Rows are points. Two turns around zero, p and q, are shown by what they do to some points. Write where each new point lands after one turn and then the other. Backwards means that the second turn is done in reverse. Each puzzle has new turns, and all numbers are rounded.
In the rows, zero is written as 128.

Turn p:
[112 105  98] -> [146 150  98]
[126 161 165] -> [ 95  96 146]
[132 124 147] -> [132 110 136]
[143 122 102] -> [139 156 133]
Turn q:
[130 108 124] -> [129 109 135]
[124 137 145] -> [116 136 115]
[ 91 158 134] -> [143 150  88]
[167 109 109] -> [125 117 174]
Where do these land?
p, then q backwards: [157 102 117] -> [130 144  91]
q, then p: [146 102 121] -> [147 102 125]
q, then p: [141 144 112] -> [113 117 146]
p, then q: [104 151 156] -> [146  92 111]
q, then p: [ 92 141 134] -> [127 167 131]

Turn p:
[127 136  94 105] -> [105 134  95 136]
[100  97 144 148] -> [130 137 171 151]
[101 123 155 135] -> [119 126 166 124]
[116 131 137  99] -> [102 108 130 125]
[153 128 111 159] -> [162 150 113 130]
[166 121 105 109] -> [141 112  86 142]
[133 159 150 141] -> [138 129 136  90]
Turn q:
[152 136 145 130] -> [119 142 148 144]
[113 147 156 122] -> [118 112 158 114]
[119 143 159 141] -> [132 114 163 128]
[121 135  59 123] -> [117 108  63 140]
[142  78 133 114] -> [146 174 119 110]
[123 146 125 120] -> [112 115 128 127]
[126 112 120 146] -> [151 130 119 134]
Where do these land?
p, then q: [101 113 152 151] -> [128 130 173 125]
p, then q backwards: [148 120  96 115] -> [138 124  89 135]
p, then q: [124 106 159 140] -> [140 150 159 130]
q, then p: [110 145 132 113] -> [111 117 140 145]
p, then q backwards: [143 163  96 169] -> [137  67 119 110]
p, then q: [118 141 125 107] -> [132 117 117 107]
q, then p backwards: [152 109 135 102] -> [106 146 106 147]

Turn p:
[136 143 146  96 106  88] -> [ 94 103 156 111 118 155]
[117 115 126 141 115 111] -> [131 119 112 133 117 149]
[148 118 116 146 116 155] -> [166 131 125 120 144 125]
[132 104 106 131 135 144] -> [145 124 113 142 152 120]
[122 154  93 146 170 149] -> [139 131 114 140 118  66]
[103 163 110 146 148 161] -> [132 151 104 115 113  78]
[124 111 158  96 112 113] -> [ 98 131 142 126 142 165]
[142 116 169 122 123 102] -> [117 133 159 139 119 166]
Turn q:
[149 141 121 122 138 113] -> [142 136 148 128 127 109]
[144  92 119 146 119  97] -> [ 97 129 134 163 135 101]
[126 119 111 123 129 122] -> [124 134 118 129 125 112]
[145 115 128 133 104  76] -> [106 105 152 148 142  88]
[125 146 133 117 119 188] -> [131 137 123  93  98 172]
[109 133 137 129 114 119] -> [123 107 122 120 142 130]
[106 137 144  94 153 179] -> [167 128  98 111  97 168]
[125 125 103 155 123  90] -> [108 137 130 134 163  95]
[124 143 156 132 154 167] -> [156 138 127 127 123 176]
Where do these land?
q, then p: [130 133 155 104 100 134] -> [131 137 121 130 159 161]
p, then q: [124  98 112 122 157 105] -> [103 152 116 147 157 137]
q, then p backwards: [128 121 140 158 135  93] -> [143 101 120 102 153 136]
q, then p: [146 147 128 134 151 160] -> [133 142 154  94 131 114]
p, then q: [ 87 117 133 119 148  96] -> [ 97 136  96 107 156 136]
p, then q: [113 110 100 124  92 143] -> [141 160 108 128 100 106]
p, then q backwards: [147 156 125 116 100 113] -> [131 156 137 112  94 133]
p, then q: [148 143 132 147 142 180] -> [160 121 176 128 135 106]

Turn p:
[107 125 110 101  95 101 140 105 105] -> [111  89 117 129 156 117 154 100 117]
[128 136 108 145 150 170 138  96 131] -> [127 129 107  88 103 114 132 163 119]
[139 115 138 146 116 100 127 107 143] -> [144 121 104 135 117 129 123  99 148]
[112 145 108 155 139 144 131 134 146] -> [108 136 127 122 107 112 128 155 149]
[155 106 119 139 154 131 140 169 113] -> [137 126 164 124 128 123  77 137 124]
[150 128 142 117 134 106  87 153 124] -> [128 142 153 153 115 160 117 102 116]
[151  92 114  89 135 155 136 157 140] -> [139 135 172  85 156 148 113 129 129]
[162 174 133 148 117 127 136 158 136] -> [141 162 158 151 104  89 132 122 129]
[ 80 133 143 102 133 123 140  83 129] -> [107 126  73 124 161 136 154 134 119]
[ 96 126 167 138 108 123 105 119 114] -> [138 115 105 170 133 154 150 139 130]
Turn q:
[142 132 119 130 149 108 133 122 151] -> [114 115 156 129 130 115 119 114 137]
[122 115 138  89 119  82 110  99 127] -> [134 137 115  99 173  91 116 106 134]
[121 127 160 140 132 151 126 149 129] -> [153 123 128 144 111 131 132 140  99]
[112 100 113 150 132 157 127 121  98] -> [143 131 103 160 127 150 150 136 154]
[125 121 107 113 128 169 139 158  97] -> [126 128 120 130 132 170 170 155 122]
[112 187 134 172 124 127 118 123 128] -> [116 132 122 146 103 147  65 143 119]
[106 103 137  80 140  95 149 105 128] -> [126 136 124 122 181 108 144  83 117]
[120 116 128 114 105  86 137 132 161] -> [100 126 119 111 130  83 130 106 115]
[177 161 130 173 114 139 145 118 121] -> [124 165 159 128  77 143 105 142 148]
[140 105 127 103 136  79 119 136 130] -> [118 127 142 115 164  83 138 130 132]
[130 133 124 134 113 193 121 142 140] -> [146 106 115 117  85 167 146 139 121]
[129 137 120 140 145 151 112 131 125] -> [138 110 133 137 122 149 121 142 137]
Where do these land?
q, then p: [119 121 203 191 152  99 136 123 124] -> [150 116 121 191  55 113 116  97 124]
q, then p: [145 118 111 110  68  98  90 139 122] -> [ 72 141 160 123 164 127 129  90 133]
p, then q: [163 129 123 110 116 131 125 138 137] -> [149 151 141 111 132 130 115 112 121]
q, then p: [125 117 108 149 153 134 129 116 101] -> [135 149 124 121 107 122 118 149 158]
q, then p: [122 140 110 115 133 117 150 120  91] -> [106 154 117 125 121 122 130 164 120]
q, then p: [122 153 118 141 137 132 113 141 104] -> [124 134 155 136 117 142 122 155 136]
q, then p: [117 119 122 119 132 152 137 122  95] -> [132 142 135 104 118 105 123 153 124]
q, then p backwards: [132 129 118 120 102 144 144 140 206] -> [152 138  63 134 118 116 102  89 112]
q, then p backwards: [115 121 131 116 155 132 138 142 180] -> [139 126  98 119 100 107 119 123  87]
p, then q: [125 127 135 119 120 135 121 144 141] -> [134 125 140 132 116 135 123 121 112]
p, then q: [124 134 129 117 139 135 125  84 107] -> [110 143 117 127 150 150 154 139 146]

Turn p:
[ 84 151 115 157 138 114 154 153 163 140  94] -> [155 155 149 132 167  92 138 132 170 141 101]
[109 142 115 104 118 127  99 100 140 134 135] -> [110 119 130 143 133 114 161 149 104 110 124]
[135 140 130 119 163 119 118 142 109 111 103] -> [128 145 131 129  97 130 137  97 143 114 108]
[139 108 148 128 127 109 123  92 115 124 168] -> [105  90 116 101 119 137 142 124 115 138 158]
[141  93 117 140 147 132 132 148 146 114 100] -> [141 118 139 140 113 105  88 112 151 124 121]
[148 125 144 105 161 144 154 126 132 106 106] -> [136 142 106 141 113 125 117  94 152 100 149]
[167 117 153 113 104 103 126 139 131 137 146] -> [139  90 123 144 128 169 128 115 119 145 140]
[138  92 175  99 103 130 120 125  98 136 138] -> [132 105  91 139  88 159 131 146 120 152 153]
[100 158 112 169 148 148 117 145 152 143 121] -> [109 161 136 126 164  98 119 129 136 140  87]
[112 117  87 153 159 111 162 161 135 141 100] -> [154 157 180 125 132  95 110 112 159 146 124]
[134 115 142 123  91 110 118 108 108  90 156] -> [124  85 119  97 114 161 137 153 123 111 138]
[147 151 121 129 102 159 118  91 106 141 130] -> [129 142 104 114 135 134 128 137  70 113 131]
[109 154 105 126 103 158 125 136 130 146 169] -> [100 153 141 133 163 145 127 166 104 131 132]
Turn q:
[124 100 161 135 112 120 124 105 154 137  98] -> [109 116 112 139 105 114 137 121 165 135  92]
[150 127 128 109 118 146 143 145 104 153 118] -> [132 135 143  97 108 136 110 152 138 109 134]
[143 147 143 108 142 102 146  86 156 120 117] -> [121 106 121 162 122 136 175 142 152 115 139]
[135 111 121 190 105 125 112 127 172 145 140] -> [126 139 148 148 136  90 111  86 164 168 125]
[110 116 135 182 126 135 177 100 139  94 143] -> [105 133  87 130 166 109 139 138 152 182 149]
[ 98 137 120 100 125 165 152 139 124 128 119] -> [103 121 126 118 150 153 100 159 120 113 122]
[125 148  74 123 128  84 129 139  97 142 105] -> [107 175 136 132 112 123 136 114  97  85 160]
[157 118 125 140 158 151 102 146 105 104 104] -> [143 140 154 105 117 109 146 152  92 148 105]
[134 134 156 119 124 116 116 138 145  94 150] -> [153 102 122 120 152 135 154 108 131 129 115]
[145 141 119  93 119 132  98 117 100 133 128] -> [148 142 143 127 102 169 134 130 113 113 122]
[108 100 128 113 145 147 131 145 129 124 158] -> [125  92 121 112 134 135 101 124 104 143 132]
[107 156 126 124 133 115 106 149 111 162 156] -> [163 135 123 145 130 130  92 111 109  98 141]
Where do these land?
q, then p: [110 128 105 167 110 118 153 124 132 154 101] -> [110 123 146 119 160 119 170 138 141 127  97]
p, then q: [122 137 157  67 133 146 119 102 136 150 156] -> [114 150 105 123 166 121  94 125 117 157 175]
p, then q backwards: [126 137 156 122 157 151  98 138 132 156 139] -> [ 92 108 113 149 123 119 122  93 136 116 111]
q, then p: [154 114 102 160  91 154 127 144 130 102 129] -> [121 148  99 164 140 122 174 109 124 140 140]
p, then q: [ 75 151 149 116 130 127 139 109  97 130 127] -> [110 122 139 117 164 136 121 138 140  88 167]
q, then p: [135 156 121 162 100  95 136 113 145 100  92] -> [140 150 133 108 177 107 155 103 161 115 136]
p, then q backwards: [159 123 136  94 143 137 126 164 116 142 131] -> [116 130 101 120 115 121 101  88 129 149 144]
q, then p: [128 131  64 163 126 111 122 128 119 118 112] -> [115 155 115  93 149 141 182 129 126 143 127]
p, then q: [119 103 121 143 113  99 118 117 137 107  80] -> [114 121 142  97 100 115 167 104 149 120 119]
q, then p: [150 118 149 127 145 136 132 113 108 141 157] -> [131 112 141 148 134 152 103 130 102 141 139]
p, then q: [140 109 130 115 128 113 118 163 141 123 166] -> [128 111 118 134 130 116  91 128 138 158  98]
q, then p: [118 129 146 100 160 148 148 121 143 114 145] -> [119 130 145 136  99 122  88 133 142 150 140]

Turn p:
[ 93 106 104 123 128  97 124 136 150 120 117 105] -> [149 111 127 142 131 168 138  94 116 111 110 125]
[130 115 148 118 125 121 131 120 165 122 105 138] -> [116 126 127 158 116 126 128 116 111 104 141 149]
[144 150 130 102 112 115 144 106 133 120  97 166] -> [112 122 107 143 127 116  91 150 128  85 144 129]
[144 149 102 136 106 154 141 153 104 127 109 161] -> [108 130 103 121 168  94  98 132 142 133 113 115]
[ 99 103 125 144 123 111  99 139  95 144 126 144] -> [147 121  99 118 111 145 106 105 138 165 114 135]
[153 115  98 163 108 117 150 159 159 142 124 119] -> [106 116 149 121 183 139 125  89 129 128 136 144]
[120 119 165 109 127  97 120 124 100 159 108 106] -> [109 129 126 129  88 173 113 149 128 141 110 147]
[126 155 132 142 153 113 141 150 119 143 148 144] -> [140 170 144 104 135 130 105 125 137 131 128 126]
[130 113 110  94 161 159  95 114 115 125 106 161] -> [145 106 127 166  95  85 104 131 141 138 114 102]
[144 150 161  97 117 162  93 100 166 127 139 115] -> [141 123 141 164 119 101 162 180 115 123 141 161]
[121 131 130 163 121 168 135 136 164  98 138  97] -> [124 140 130 130 157 108 195 109 124 124 129 134]
[148 116 164 108 157 103 128 136 124  98 162 103] -> [127 156 153 137 105 158 145 143  99 145 161  99]
[130 143 124 151 141 131 134  93  90 105 153 100] -> [132 129 124  89 115 136 163 148 158 131 144  95]
[110 126  99 143 113 144 157 126 108 161 158 133] -> [136 111 133  67 142 113 120 120 125 134 106 131]
Turn q:
[142 121 106 120 158 131 129 116 135 146  90 137] -> [140 104 126 154 171 124 133 138 132 124 145 127]
[101  80 154 115  82 150  77 140 109 151 137 143] -> [116 137 164 109 121 156  50 111 141 133 124 163]
[ 95 134 138 134 137 122  90 149 123 122 135 147] -> [108 146 117 136 115 129  93 104 149 122 142 113]
[167 130 122 119 141 153 128 136 124 107 133 144] -> [143 112 112 101 135 133 144 138 159 142 142 129]
[ 89 101 199 151  88 157 109 156 126 166 137 159] -> [ 89 169 162  98 114 103  47 146 134 130 131 157]
[149 148 101 124 148 101 145  74 162 113 133 122] -> [141 104  89 149 141 136 169 145 115 101  92 112]
[146 127 123 111 149  92 170  89  98 104 107 119] -> [167 106 147 167 121 114 175 138 143 127  99 116]
[154 151 119 107 123  95 140 141 147 125 127 132] -> [149 154  98 137 139 128 160 121 127 130 121 144]
[159 143 122 159 128 119 113 116 119 122 118 116] -> [159 136 126 121 130 143 134 145 119 118 136  95]
[ 97 109 165 134 128 156 120 165 131 126 141 124] -> [ 93 137 141 100 117 103  93 111 132 153 133 128]
[107 135 115 139 112 136 133 164 126 140 123 111] -> [115 142 137 125 118 125 126 111  98 140 159 136]
[118 107 124 144 133 128 130 150 120 155 167 126] -> [ 86 146 142 128 124 152 125 137 125 154 131 127]
[144 133 113 117 142 113 148 107 149 105 116  82] -> [151 104 118 132 141 120 166 113  99 132 101 109]
[142 174 108 103 142 133 142  90 118 130 127 115] -> [137 109 130 128 137 132 181 122 133  83 127 125]
[110 125 109 143 107 136 145 128 133 109 129 144] -> [126 112 113 134  94 126 122 139 114 131 139 142]
Where do these land?
q, then p: [118 165 121 109 140 140 157 125 135 122  90 144] -> [136 130 128 107 134 149 115 101 114 115 173 105]
q, then p: [149 112 135 108 135 159 142 156 152 124  97 115] -> [139 120 165 123  96 139  84 126 125 132 139 122]
p, then q: [145 142 168 101 150 157  88 132 138 130 154 116] -> [127 197 139 121 120 113 138 155 120 138 150 135]
p, then q: [109 143 134 104 104 104 159 130 122 119 157 148] -> [145 120 137 115 118 151 148  91 162 133 150 125]
q, then p backwards: [135 117 100 143 123 148 122  90 146 122 158 148] -> [123 129 127 104  90 105 132 102 101 133 110 107]
p, then q: [108  95 143 170 119 138 125  99 102 125 145 124] -> [119 113 133 142 132 149 148 134 115 121 107 187]
q, then p: [141 131 161 140 121 133  95 155  98 103 128 141] -> [145 118 150 154 147 135 139 171 118 122 140 157]
p, then q: [158 125 103 109 122  94 155 125 147 120 149  98] -> [106 110 155  91 120 110 126 115 156 154 114 106]
q, then p backwards: [143 119 115 119 106 122 120 106  95 158 109 150] -> [138 156 124 116 135  94 107 119 161 148 130 115]
p, then q: [133 114 164 150 112 151 137 118 151 159  94 145] -> [118 132 105 173  95 126  99 142 141 107 125 149]
q, then p: [135 135 106 162 162 120 129 150 107 158 133  89] -> [119 157 153  82 113 137 164 147 127 137 102 126]
q, then p: [ 98 144 138 153 174  93 119 135 103  93 151 113] -> [118 109 127 109 146 169 183 136 141 102 112 157]
q, then p: [114  94  96 121 116 128 103 129 145 133 116 157] -> [155 111 124 133 126  95 127 105 149 163 134 135]
q, then p backwards: [106 157 107 103 108 105 143 143 150 127 112 103] -> [ 96 101 148 136 119 139 132 141 173 108 127 140]

Turn p:
[156 130 136 141 126 158 119 127 163 136 161 153 117 167] -> [ 95 154 121 133 132 113 152 111 108 100 161 132 166 124]
[116 124 148  93 156 122 140  78 127 132 110 110 140 126] -> [131 101 129 130 117 122 129 155 130 108  79 156 131 155]
[136  84 140 129 105 134  90 165 169 161 147 166 101 146] -> [101 131 130 108 120 101 164 118 110 108 206 101 115 145]
[126 113 144 148 128 108 159 152 103 114 132 110 129 137] -> [170 138 129 126  96 136 121 124 112 138 129 131 122 104]
[103 146 124 125 131 145 147 137  93 121  98 127 106 127] -> [136 106 123 121 147 146 137 121 114 149 103 140 106  97]
[ 98 148 120 111 124  91 140  92 128  91 109 135 140 130] -> [147  99 101 148 141 127  87 133 144  99  97 133 116 125]
[140 109 115 147 120 137 109 137  98  92 126 108 116 112] -> [127 139 132 122 104 157 135 108 166 142 125 120 113 104]
[132 128  96 103 163 127 151 119  94 110  87 124 157 133] -> [126 113 168 164 127 135 106 133 128 132  80 151 101 110]
[130 153 123 143 115  98 110 131  79 137 118 109 144 131] -> [135 122 119 125 113 118  90 101 137 178 113 132 122 128]
[156 123 137 117 120 140 122 155 162 150 184 169 119 107] -> [124 152 144 117 151  89 158 147 138 119 184 108 159 127]
[154 121 116 141 119 124 140 116 172 159 132 137 102 118] -> [102 141 132 107 132 122 129 149 107 109 135  83 150 136]
[159 136 161 124 120 138 105 148 155 134 136 139 107 123] -> [120 115 125 129 126 117 165 120 130 132 159 104 163 135]
[ 82 139 121 138 183 112 129  94 112 121 111 127 138 118] -> [127  94 130 117 134 159  85 155 133 123 108 176 123 129]
[105 142 101 113 130 122 129 141 109 116 131  77 131 135] -> [132 143 100 154 119 143 121 146 135 163 108 141  99 123]
[111 125 121 137  90 137 134 114  86 127 134 111 147 119] -> [150 156 119 106 134 126 119 102 145 144  99 136 104 132]
[144 129 147 138 116 154 122 143 201 147 133 146 154 118] -> [127 144 144 141 157 135 150 126 111 105 166 102 163 177]
Turn q:
[111 102 117 131 100 138 110 132 114  80 144 153  93 151] -> [ 97  87 120 148 106 134 152 133 107 104 171 127 109 126]
[ 91 141 145 115 132 165 135 133 146 134 154 122 156 142] -> [139 120 144 139 151  98 120 161 130 124 120  82 118 138]
[157 145 100 162 143 124  94  94 119 138  97 121 136  89] -> [129 126 146 145 107 156 123 108 129 173  91 165 162 116]
[140 159 119 161 136  94 102  92 152 147  75 112 124 129] -> [139 142  99 156 134 138 115  94 119 186 107 162 156 146]
[116 132 172  79 109 140 152 120 107 143 139 142 131 128] -> [130 109 133  70 148 121 114 143 116 113 123 107 103 151]
[103 130 155 116 145 137 159 132 178 112 128 135 159 102] -> [171 156 151 141 144  96 118 149 103 114 110 126  95 132]
[106 106 124  94 133 134 132 123 158 155 133 123 135 119] -> [140 147 155 130 157 140  98 135 125 126 145 111 115 137]
[130 145 134 115 166 123 128 139 135 126 148 141 115 128] -> [122 131 121 134 164 130 134 138 131 104 109 137 124 111]
[148 134 119 113  79 133 136 175 105 130 156 147 111 135] -> [125  99 114  98 113 138 148 102 154 101 146  95 102 103]
[165 144 128 160 145  92 107 100 138 132 123  73 131 101] -> [158 154 101 142 107 160 114 127 125 146  95 153 184 124]
[152 107 120 141 113 145 149 117 116 132 136 147 109 157] -> [ 90 116 120 124 101 117 108 115 148 109 139 132 118 136]
[145 114 115 103 113 124 127 146 101 104 134 144 145 162] -> [ 87 139 121 109 109 135 160 128 127 119 138 102 107 126]
[ 92 128 112 117 142 145 162 147 126 106 123 109 121 127] -> [139 134 131 129 135 106 134 172 140 136 157 135 107 108]
[151 103 142 135 116 141 111 170  98 127 119 131 109 143] -> [118 113 129 114 113 138 170 113 162 104 147 132 133 148]
[114 129 118 177 148  85 117 100 127 152 111 120 145 109] -> [135 148 135 140 130 113 114 103 104 159 123 154 186 117]
Where do these land?
p, then q: [124 101 138 105 162 168 147  94 136 135 107 120 105 158] -> [120 114 140  98 114  87 156 139 115 134 158 156  86 128]
q, then p: [107 124 122 133 151 110 185 113 102 131  73 107 112 141] -> [114 114 126 134 164  64 102 153 120 138 174 128 126 124]
q, then p: [146 152  62 135 103 107 131 140 160 141 136 121 160 122] -> [107 139 115  90 148 151 122 138 146 161  94  97 157 164]
q, then p: [168 115 129 144 118 171 130 102 130 130 145 136 122 115] -> [128 114 111 126 122 145 147  85 135 102 142 108 109 150]
q, then p: [134 172  99 119 133 155 134 156 131 120 130 120  87 100] -> [111 130 167 108 136 152 154 157 130 110 150  85 135 125]
p, then q: [108  71 128 123 142  96 114 138 136 121 176 127 114 126] -> [148 108  98 135 123 149 138 114 123  87 142  95  95  93]
q, then p backwards: [150 142 120  93 131 120 105 125 122 116 118  99 137 141] -> [117 134 116 140 124 148 127 130 141 128 125  81 109 109]
q, then p: [128 132 163 151 160 128 137 133 135  76 116 146 147 123] -> [160 101 137 133 128 121  98 105 105 127 122 106 123  81]
p, then q backwards: [119 143 158 131 118 122  82 145 124 143 126 101 109 150] -> [128 140 125 145  89 113 116 119 109 116  93 120 111 160]
p, then q: [135 109 124 127 144 146 116 126 103 134 116 126 167 148] -> [117  96 118 124 137 105 120 106 105 125 121 138 124 156]
p, then q backwards: [137 155 131 138 161  89 117 126 129 118 134 160 142 128] -> [104 118 115 160 130 142 136 102 126 155 149 118  99 118]
p, then q backwards: [ 90 117 130 151  93 121 141  97 120 124 115 154 144 110] -> [144 135 165  97 114 120 151 134 145 165 138 143 113 110]
q, then p: [106 130 149 125  75 137 127 118 135 178 189 120 124 100] -> [113 142 139 148  61 132 156 122 186 132 117 134 127 164]
p, then q: [140 114 126 115 135 122 125 154 147 138 123 137 110 104] -> [152 138 120 116 128 122 128 145 143  99 143 116 140 128]
p, then q: [129 143 141 133  94 128 130 152 109 115 116 147 140 153] -> [111 127 125 124 111 143  93 126 114 132 110 152 156 122]
